Each row is a point. Any point is a mix of the corners, with weights that add up to 1. It lies inside the corners' shape when no weight is negative. Say inside or outside, and name the corners with a negative weight.
(in the rows, 128 means zero)

Corners:
(1): [142  42]
(2): [ 91 206]
(3): [160 116]
Points:
[108 178] -> inside
[127 150] -> inside
[146  73] -> inside
[ 92 174] -> outside (3)
[153 101] -> inside
[156 117] -> inside

Corners:
(1): [160 195 104  96]
(2): [ 83  89  42 149]
(3): [183  88 134  38]
(4): [101 103 151 147]
(5): [176  99 144 168]
Points:
[174 171 154  60] -> outside (2, 5)
[111 124 102 168] -> outside (3)
[169  93 124  60] -> inside
[132  95  93 106] -> inside
[ 94  96  58 143] -> inside
[114 156 151 163] -> outside (2, 3)
[172 155 105  81] -> outside (4)

Corners:
(1): [141 193 142  91 126 166 124 159 106]
(2): [125  95 149 116 142 175  78  74 167]
(3): [249  32  49  26 101 151  87 215 241]
(4): [ 99 120 149 101 122 123 167 148 135]
(5): [150 117 141  81 125  80  96  12 203]
(6): [106 187 125 151 140  85 118 169  37]
(7): [151 117  92 113 112 141 151 112  91]
(8): [109 186 116 160 206 135 158 142 105]
(9): [164 110  59 120  87 152 109 192 198]
(10): [162 151 161 161 140 135 139 122 121]
Points:
[133 140 129 121 145 145 120 129 133] -> inside
[168 114 101 103 116 142 121 155 158] -> inside
[189  47  92  80 118 161 101 117 228] -> outside (1, 6)
[172 112 104  92  91 122 118 155 152] -> outside (2, 8)
[112 180 135 140 178 150 161 186  56] -> outside (5, 9)
[139 131 125 107 128 111 115 101 153] -> inside
[142 130 121 110 127 148 121 122 125] -> inside
[166 114 113  70 123 183  95 117 190] -> outside (4, 6, 10)

Corners:
(1): [154 170 167 148 166 135  94  82 215 146 190 101]
(2): [158  87 170 211 151 181  93 108 130 165 137  95]
(3): [129 120 127  93  94 106  76 174 128 167   7  99]
(4): [ 46 155 126 123 130 197 167  89  62 138 177 110]
(5): [133 111  52 117 108  69  94 164 157 204  79 136]
(6): [ 32 148 113 159 149 116 171  86  82  47 147 125]
(7): [124  68 142  96 128  83  99 116 158 173  86 131]
(8): [148  79 143 102  84 158  66 203 163 152  61 152]
(9): [200 107 126 154 111 128 112  66 154 138 152  94]
(10): [ 76 172 122 116 133 110 105  52  43 152 154 180]
(11): [178 150 191 170 105 134 159 133 157 167 128 120]
(12): [204 129 153 133 201 148 145 129 126 131 171 113]
(13): [ 42 163 102 109 145 181 163  62  98 114  98 181]
Points:
[158  91 128 136 137 124 126 124 127 138 108 159] -> outside (1, 3, 4)
[ 89 134 116 118 139 144 121 102  96 135 135 127] -> outside (11)
[ 79 160 142 123 108 153 129 107  98 105 101 116] -> outside (2, 5, 7, 12)
[106 143 158 146 152 173 138  74 110 121 155 139] -> outside (3, 5)
[108 133 131 136 121 133 124  95 125 141 124 128] -> outside (12)
[179 161 116 106 113 120 112 134 165 165  97 140] -> outside (2, 4, 6, 7)
[149 102 121 146 135 100  87 108 149 131 134 101] -> outside (4, 11, 13)
[132 119 138 139 124 141 129 125 147 141 121 113] -> outside (10)
[120 126 138 128 136 136 123 125 142 147 118 122] -> outside (9, 10)

Corners:
(1): [145 151 130 111 124 163 149 139 133 131 135 146 130 150 113 141 122 112]
(2): [140 108 133  76 109 154 105 147 159 110 112 104 117 164 116 134 147 124]
(3): [118 139 156 151 108 136 111 131 131 138 129 123  99 130 114 109 133 131]
(4): [162 142 159  68 102 184 127 144 169 116  76 115  95 142 106 146 101 132]
(5): [139 113 165  54 134 144 115 170 115 104 112 132 129 144 103 139 153 131]
(6): [110 136 143 164 132 155 134  84 161  94 148 134 112 116 145  96 136 140]
(7): [130 142 154 153 122 155 142  85 159 137 143 111 145 125 171  92 117 152]
(8): [181 107 151  95 121 163 119 119 115 119 100 120 108 143 125 173 122 106]
(9): [ 97 150 125 146 137 125  98  76 142 140 165 149 142  97 157 113 110 129]
(10): [109 136 135  80 119 158 128 138 116 108 115  94 105 146 109 144 131 125]
(11): [141 154 117 132 155 149 102 143 128 127  90 115  93 131 144 155 134 155]
(12): [ 96  97 143  85 136 141 130 154 118 123 115 151 117 165  99 153 115 149]
(13): [127 130 119 128  99 144 122  98 120 132 177 133 116  90 148 125 130 144]
(14): [105 126  83 249 147 156 143 162  68 137  66 180 191  88 137 169 102  92]
(15): [126 120 141 112 153 184  97 137 114 132  84 127 113 146 104 137 143 134]
(16): [121 140 145 127 125 130 138  74 171 150 180  83 106  85 124 132 132 142]
(17): [118 151 111 236 119 155 145 116  88 145  41 197 191 121 159 162 128 106]
(18): [114 144 111 139 110 110 160  74 144 144 172 144 108  85 147  70 125 113]
(19): [123 119 130 121 136 126 108  78 129 106 163 117 127 119  91  91 136 169]
Points:
[128 127 131 126 126 149 122 124 131 123 121 129 127 130 120 130 127 132] -> inside
[144 140 139 121 122 146 118 117 137 133 119 131 124 123 132 126 132 133] -> outside (6, 10, 12, 14)
[118 133 126 142 125 137 131 108 126 128 140 133 132 115 136 123 128 131] -> outside (4, 15)
[131 129 139  96 127 149 123 115 144 120 131 121 112 136 125 129 133 140] -> outside (3, 14)
[128 137 132 138 122 143 134 113 128 127 125 138 123 119 135 131 121 128] -> outside (2, 15)

Corners:
(1): [ 68 165 111  84 197 158 150 111 127 120 102 171 129 162 100 102 134 198
 154  64]
(2): [ 96 124  85 168 155  80 180 186  96 202  91 203 133 176 144 115  92 118
 173 106]
(3): [149 107  66 143 122 135  86 153 132  72 171 186 115 159 101  88 169  85
 139 108]
(4): [159  61 155 118  97 220  62 180 131 128 136  62 117 100  88 135 166 124
 118 148]
(5): [156 122  99 163 148  79  72  74 100 121 119  97 148 139  92 152 149 158
 110 127]
(6): [ 99  67  61 138 152 101 137 123 131  85  93  90  94 159 100 109 121  92
 161 151]
(7): [176  78  90 158 129 226 174  82  82  88 167 179 124  93 129  64 249 147
 178 128]
(8): [ 92  97 182 128 137 112 172 127  92 137 168 127 169 138 141 137 190  93
 112 154]
(9): [ 87 150 142  71 132 134 156 101 146 197 139  97  81 166 174 146 112 165
 131  72]
(10): [115  46 116 120  88 147 115  88  50 100 161 184 162  92 140  54 104 127
 157 158]
(11): [117  93  64  36 103 137  34 163  93 177 197  54 165  63 189 123  74 158
 118 181]
(12): [119 153 165 104 167 116  99 154 111 187 153  92 106 107 106  89 121  86
 113 139]
(13): [136 119 148 134 164 158 145  74  86 101 113 128 134 107 125 133 165  75
 205  41]
(14): [148  89 110  38 106 157 163 141 126 210 127 140 111 187  77  92 121 129
 141 120]
(15): [150 150 126 134 160 172 140 113 122 104 163 188  94 127 136 141  84  96
 115 151]
(16): [ 86 233 115 107 152 170 112 148 127 161  84 146  79  75  62 140 151  72
 173 144]
(17): [109 112  67  40 101 127 123  85 212 107  76 103 138 116 128  85 145 128
 130 136]
(18): [162  91 166 148 139 145  66 176 185 101 158 105 150 210 180 174 124 129
 146 191]
(19): [115 115 125 125 131 117  87 146  68  66  90 109 165 148 165 129 127  86
 160 156]
(20): [144 114 188  74 146  45 128 196  63 123  72  95 128  53 131 152 154 152
 163 160]
(21): [149 127  80 125 154 169  83 151 117 144  93 191 115 110 107 153 204  95
 111 231]
Points:
[135 127 118 103 131 157 148 122 106 143 131 140 123 127 120 116 158 135
 153  98] -> outside (6, 10, 12, 18, 21)
[121 102 108 120 143 120 130 121 114 124 141 133 145 136 116  98 149 138
 155 120] -> outside (4, 9, 15, 19, 21)
[125 114 116 111 137 133 112 131 116 120 128 122 128 117 134 124 137 119
 144 138] -> outside (14)
[124 111 122 110 133 145 120 122 112 131 125 125 128 118 126 118 141 127
 144 141] -> outside (3)
[129 112 125 119 138 149 122 120 105 119 134 140 128 121 127 120 136 111
 146 129] -> inside
[ 92 138 109  93 151 121 150 139  92 179 137 157  98 122 124 117 104 113
 148 108] -> outside (4, 5, 7, 17, 18, 19)
[129 134 135 109 152 127 133 165  95 162 129 121 118 119 160 153 124  88
 156 158] -> outside (1, 3, 4, 5, 10, 17)
[128 117 115 121 141 133 126 123 110 124 129 141 129 132 131 119 144 120
 151 131] -> outside (4)
[134 111 131 112 131 155 118 136 119 131 125 140 129 137 117 118 149 121
 143 132] -> outside (6, 11)

Corners:
(1): [193 196 188 151  80 135 111 158 107 114 110 206 112 150 189  90 157 172
 135 177]
(2): [132 148 147 126 167  95 190 110 140 124 132 135 120 126 178 123 145 183
  33  98]
(3): [122 129  49 167  78  79 203 121 155 192 114 173  58 148 136  91 119 110
  76 116]
(4): [150 157 178  73  92  96 148 115 192 111 176  76 127 114 109 118 150 108
 157 153]
(5): [118 191 191 175 151 171 128  85 115 102  80 107 106 153 174  83 107 130
 158 156]
(6): [172  70  79 177 159 128 161 136 143 198 192 155  75  34 126 172 116 109
  95  91]
(7): [ 99  92 162 142 104  96 106 153  53 138 142 215  65 153 122 172  96 113
  74  94]
(8): [113 191  91 157  81 122 155 160 205 188 150 113  12  28 183  48 152 111
 149 205]
(9): [159  85  48  73  78 196 171  92 112 147  87 200 153   7 166 219  61 215
 135 153]
(10): [151 170 177  81 141 157  77 176 158 131 137 146 149 153 135 153 123 148
 147 139]
(11): [160  97 179 128 188 156 121  78 172  84 122 211  96 152 110 206 197 189
  90 163]
(12): [113 174 100  99  93  62 109  62 182  93 131  81 117 163  88 190  73 160
 119  27]
(13): [131  80 163 151  72 130 107 171 139 235 182 227  58 140 163 139 166 130
  96 172]
(14): [141 133 169  98 112 148 164 116 114 111  73 138 108  82 135 128 134 187
 151  99]
(15): [167  53  51 138 141  84  90 132 132 177 132 186 101  51 190  98 109  96
  55  64]
(16): [176 181 161 179 173  62 166  79 101 159  73 153 126 176 115 142 140 131
  74 168]
(17): [124 108  74 159 111 169 173 131 140 180 129 105  59  71 148 159 187  98
 127 143]
(18): [180 156 157  36 167 157  83  91 104 103 142 163  65 100 125 172  58 198
  78 126]
(19): [120  95  92 189 166 187  75 149 103 156 122 186 154  83 112  86 154 123
  50 138]
(20): [189 115 103 138 120 130  86 137 187 100  70 106 169 134  94 131 107 181
 144 180]
(21): [ 94 174  85 195 199 101 140  93 174 128 126  91  72 155  81  78 189 168
 173 222]
Points:
[144 136 113 149 151 121 136 102 145 123 116 147 106 112 120 128 131 159
 110 143] -> outside (10, 13, 17)
[142 139 110 128 132 107 153  99 137 146 115 122  85 101 130 134 106 151
 114 136] -> outside (1, 10, 11, 19)
[142 134 131 144 140 144 119 125 152 136 128 128 103 125 139 115 147 137
 118 134] -> outside (7, 8, 9, 16)
[158 131 128 137 137 127 123 116 145 131 107 151 118 123 124 141 131 156
 110 152] -> inside
[147 139 136 122 120 125 132 123 140 138 130 154  96 119 141 144 126 152
 120 140] -> outside (19)
[156 139 167 107 123 132 106 121 127 126 138 167 106 106 138 151 114 149
 118 122] -> outside (2, 3, 17, 20, 21)

Corners:
(1): [138 114 141 144 160 170 135 135 107 128 117 142 153 102 134 102 149 125
 129 134]
(2): [132 148 193 103 140 152 118 133 137 127 136 147 105 110 116 128 121 161
 140 175]
(3): [141 126 118 249 112 141 119 134  87 119 133 123 132 111 157 127 132 141
 109 100]
(4): [ 88 140 127 116 127 141 130 132 158 133 155 135 138 122 138 135 108 109
 125 133]
(5): [111 114 115 117 133 123 141 133 114 141 150 151 146 122 139 119 166 118
 119 146]
(6): [139 135 122 131 116 148 139 146 106 131 129 109 127 111 132 130 121 132
 138 129]
(7): [141 106 152 105 129 103 148 153 104 119 104 149 129 119  98 130 126  93
 119 119]
(8): [ 90 114 124 160 128 140 174 138 107 131 160 145 141 117 118 150 145 154
 113 101]
(9): [140 142 192 124 137 151 116  95 109 133 133 136  85 120 134 125 131 119
 119 108]
(10): [143 118 111 111 145 117 117 115  95 128 138 145 150 126 141 148 130 124
 115 115]
(11): [126 111 127 134 124 152 108 135 181 143 123 148 102 117 139 160 113 162
 136 139]
(12): [165 140 110 133 157 148 116 143 117  69  96 159 123 109  81 170 191 140
 136 173]
(13): [124 148 124 115  93 155 126 136 110 145  98 146 159 143 152 102 142 124
 115 131]
(14): [108 125 119 102 137 105 140 107 184 142 130 160 134 101 113 160 146 156
 178 150]
(15): [154  91 122 104 146 127 122 132 149  67 106 125 142 116 145 128 120 147
 122 152]
(16): [ 98 130 121 137 163 133 122 139 126 145 151 112 107 111 148 124 132 167
 121 105]
(17): [134 138 134 126 124 161 110 146 114 107 161 136 117 115 123 110 110 120
 122 109]
(18): [145 120 121  95 132  92 110 139 178 146 142 124 109 188 135 130 107 117
 134 125]
(19): [ 97 109 114 103 129 124 157 104 113 141 146 147 123 130 104 118  94 118
 115 126]
(20): [132 119 141 114 103 118 116 132 105 131 149 106 142 115  92 136 122 115
 122 110]
(21): [142 102 130 122 105 139  98 141 112 145  94 139 144 177 143 138 149 112
 171 135]
Points:
[154 109 111 142 136 151 108 129 119 124 109 125 140 132 145 113 149 131
 139 129] -> outside (2, 4, 7, 8, 10)
[161 126 131 129 133 124  98 155 116 139 100 147 136 130 123 126 161 130
 146 143] -> outside (4, 6, 8, 9, 15, 19)
[127 123 128 122 124 126 122 131 129 128 129 140 129 134 127 136 133 130
 130 131] -> outside (1, 6)
[113 153 147 192 123 180 105 148 104 148 158 131 117 135 143 125 155 140
 112 111] -> outside (6, 7, 10, 14, 15, 19)
[127 125 127 134 133 138 127 133 126 127 130 137 127 122 136 130 131 137
 128 128] -> outside (20)
[117 124 140 152 123 128 130 107 117 153 177 132 132 131 132 133 124 123
 151 122] -> outside (7, 11, 12, 13, 15, 16)

Corners:
(1): [130 143 114  84 153 193 185  97 151 134 113 196  94 102 117 147 109 159
 108 102]
(2): [129 135 132 162  57  95 156 121 138  99 144 114 154 169  79 181 182 112
 224  46]
(3): [104 141 164 143 121 138  78 118  95  92 120 154  81  73  99 140 174  72
 123 172]
(4): [127 130 144 141 129 144  90 112  69 198 186 136 109 113 110 194 110 121
 157 161]
(5): [ 91 119 127  96 105 115 162 149 157  45  94 139  27 111  22 146 146  61
  64  83]
(6): [129 114 100 135  80  85 167 145  99 127 155 158 144 124 125 152 121 165
 205 145]
(7): [146  98 100 134 131 200 138 150 144 156  98 124 117  93 188 127 123 125
 116 130]
(8): [142 123 105 137 181 149 123 123 175 162  94 119 149 101 113 130 129 185
  80 173]
(9): [201 186  96 127 145 150  74 156  95 153 157 168 134 106 166 146 103  93
 132 156]
(10): [118 153 139  75 155 168 124 115 184 230 170 137 159  88 158 122  98 144
 121 208]
(11): [104 130  88 129 163 123  86 138  89 169  98 159 222 143 201 128 125 196
 111 149]
(12): [149 128  99 112 126 159 145 174 110 135  89 169 149  96 107 120 191 121
  95 130]
(13): [138 149 148 134  44 166 132  88 129 124 129 132 155 175  84 133 179 137
 127 130]
(14): [ 58 111 153 113  97 100  77 169 131 162  87 149 109  92 152  84 145 163
 117  78]
(15): [125 125  77 136  63 104 108  80 167 135 126 182 167 189  48 160 142 123
 181 172]
(16): [196 149  90 145 150 144  84 103  87  95 125 157 100 169 123 150 249 106
 115 145]
(17): [ 81  83 162 146 105 131 157 107 164 151 156 155 115  98 131  82 116 122
  91  93]
(18): [176 186 149 101 119 123 186 104 167 133  68 146  77  93  98 170 108  67
 141 167]
(19): [117 146  94  90 234 134  84 103  25 137 111 136 126 118 179  81 108 174
 108  93]
(20): [140  96 133  54 110 140 124  50 155 121 116 138 166 132 108 138 114 184
 123  77]
(21): [165 100 176 124 106 175 123 128 135 113 138 153  99 160  99 163 138  90
 157 138]
Points:
[136 139 120 118 115 139 121 123 115 133 128 157 120 125 111 151 141 119
 142 131] -> outside (8, 17)
[122 122 130 114 130 138 133 118 121 132 117 142 126 117 126 132 138 143
 120 118] -> outside (9, 15)
[133 130 115 118 129 141 126 118 128 157 122 150 154 130 141 134 129 157
 135 133] -> outside (3, 5)
[118 112 127 128 115 138 122 118 129 129 127 146 129 131 112 132 154 135
 129 116] -> outside (9, 18)
